Each row is a point. Each copy is the shape, with its points in the same order, turned, moved and blurred by noise. Say if it was mirrored as well.

Shape (8 x 2)
[[ 62  -8]
 [ 23 -12]
 [-73 -42]
 [ 10  -4]
 [  5   6]
 [  6 -10]
 [ 22  12]
 [ 10  26]]
Copy 1 (8 x 2)
[[ 41 -25]
 [  6 -19]
 [-95 -53]
 [ -6 -13]
 [-14  -2]
 [-13 -19]
 [ 10   4]
 [ -4  15]]
Copy 1 is: only turned
Copy 2 (8 x 2)
[[ -4  62]
 [-10  29]
 [-42 -65]
 [ -5  17]
 [ 13  19]
 [ -4  13]
 [ 19  29]
 [ 25  17]]
Copy 2 is: mirrored
Copy 3 (8 x 2)
[[ 61 -14]
 [ 23 -11]
 [-76 -19]
 [ 12  -1]
 [  9  13]
 [  6  -6]
 [ 26  15]
 [ 19  29]]
Copy 3 is: only turned
Copy 4 (8 x 2)
[[ 51  24]
 [ 21   1]
 [-34 -81]
 [  9   0]
 [ -4   6]
 [ 13  -5]
 [  6  21]
 [-10  22]]
Copy 4 is: only turned

Shape (7 x 3)
[[ 12 -14 -33]
 [ 19  51 -29]
 [  0 -33  43]
 [-84 -42  42]
 [  5  -1  -7]
 [-43  -4  20]
 [ 25  16  14]]
Copy 1 (7 x 3)
[[ 27  -9 -44]
 [ 46  53 -30]
 [-21 -31  28]
 [-95  -4  11]
 [ 13  -1 -22]
 [-45  15   3]
 [ 26   3  14]]
Copy 1 is: only turned
Copy 2 (7 x 3)
[[-17 -27 -22]
 [-18  29 -54]
 [ 13   4  53]
 [ 91 -23  46]
 [ -3  -3  -5]
 [ 47   2  14]
 [-14  30   5]]
Copy 2 is: mirrored
Copy 3 (7 x 3)
[[-12  -5 -23]
 [ 30 -61 -19]
 [ -4  21  48]
 [-75 -15  75]
 [  2 -16   6]
 [-36 -35  42]
 [ 27 -19  20]]
Copy 3 is: mirrored

Shape (8 x 3)
[[-49  19 -24]
 [-41 -59  -2]
 [ 18  11  44]
 [ 19  20 -34]
 [-43  52 -46]
 [ 31  79  13]
 [-59 -42  39]
 [ 28 -51 -48]]
Copy 1 (8 x 3)
[[ -8  25  66]
 [ 36  48   2]
 [ 27 -52  23]
 [-42 -17  24]
 [-43  19  87]
 [-32 -80  65]
 [ 71  31  31]
 [-33  22 -39]]
Copy 1 is: mirrored
Copy 2 (8 x 3)
[[  7  25  35]
 [ 60 -43  20]
 [-46 -35   3]
 [-13  38 -23]
 [ -2  53  48]
 [-89  34  -2]
 [ 18 -50  42]
 [ 34  -4 -57]]
Copy 2 is: mirrored
Copy 3 (8 x 3)
[[-37 -37  20]
 [ -6 -40 -63]
 [  4  49 -16]
 [ 18  -3  34]
 [-47 -31  51]
 [ -5  61  51]
 [-35 -11 -73]
 [ 61 -44 -13]]
Copy 3 is: mirrored
Copy 4 (8 x 3)
[[ 18  66 -12]
 [ 61  29  42]
 [-22 -18   5]
 [ 29   3 -51]
 [  4  75 -57]
 [-48  -2 -63]
 [ 20  44  65]
 [ 88 -22 -25]]
Copy 4 is: mirrored

Shape (8 x 4)
[[-95  -1  39  22]
 [-12 -50  58  40]
 [ 20  57  -6   0]
 [  1 -15 -28 -66]
 [-57  -7 -49   4]
 [-20 -17   9 -42]
 [ 19   7 -46 -55]
 [ 38 -25  60  39]]
Copy 1 (8 x 4)
[[ -2 -82  39  55]
 [ 39  -6  59  15]
 [-13  11 -57  31]
 [-62 -11 -15 -41]
 [ -9 -81 -22 -22]
 [-45 -14  14  -9]
 [-50   1 -49 -37]
 [ 48  43  29  19]]
Copy 1 is: only turned
Copy 2 (8 x 4)
[[-10   0  82 -47]
 [-53 -42  20  -9]
 [ 50  19 -26  -7]
 [  9  40  13  67]
 [ 28 -19  74  24]
 [ -8  26  15  41]
 [ 39  39  -9  80]
 [-53 -39 -43 -16]]
Copy 2 is: only turned
Copy 3 (8 x 4)
[[-52  46  35 -33]
 [  2 -12  23 -91]
 [ -6 -20 -62  13]
 [ 64  20  -6  27]
 [ -7   3  41  37]
 [ 45  34  -2  -5]
 [ 58  -8 -20  55]
 [ 24 -41 -19 -82]]
Copy 3 is: mirrored
Copy 4 (8 x 4)
[[ 20  56  70 -44]
 [-32  60 -19 -25]
 [ 45 -16  -5  20]
 [-30 -67  28 -13]
 [-17   4  83  17]
 [-16 -17  21 -34]
 [ -6 -61  20  29]
 [ -6  50 -59 -12]]
Copy 4 is: mirrored
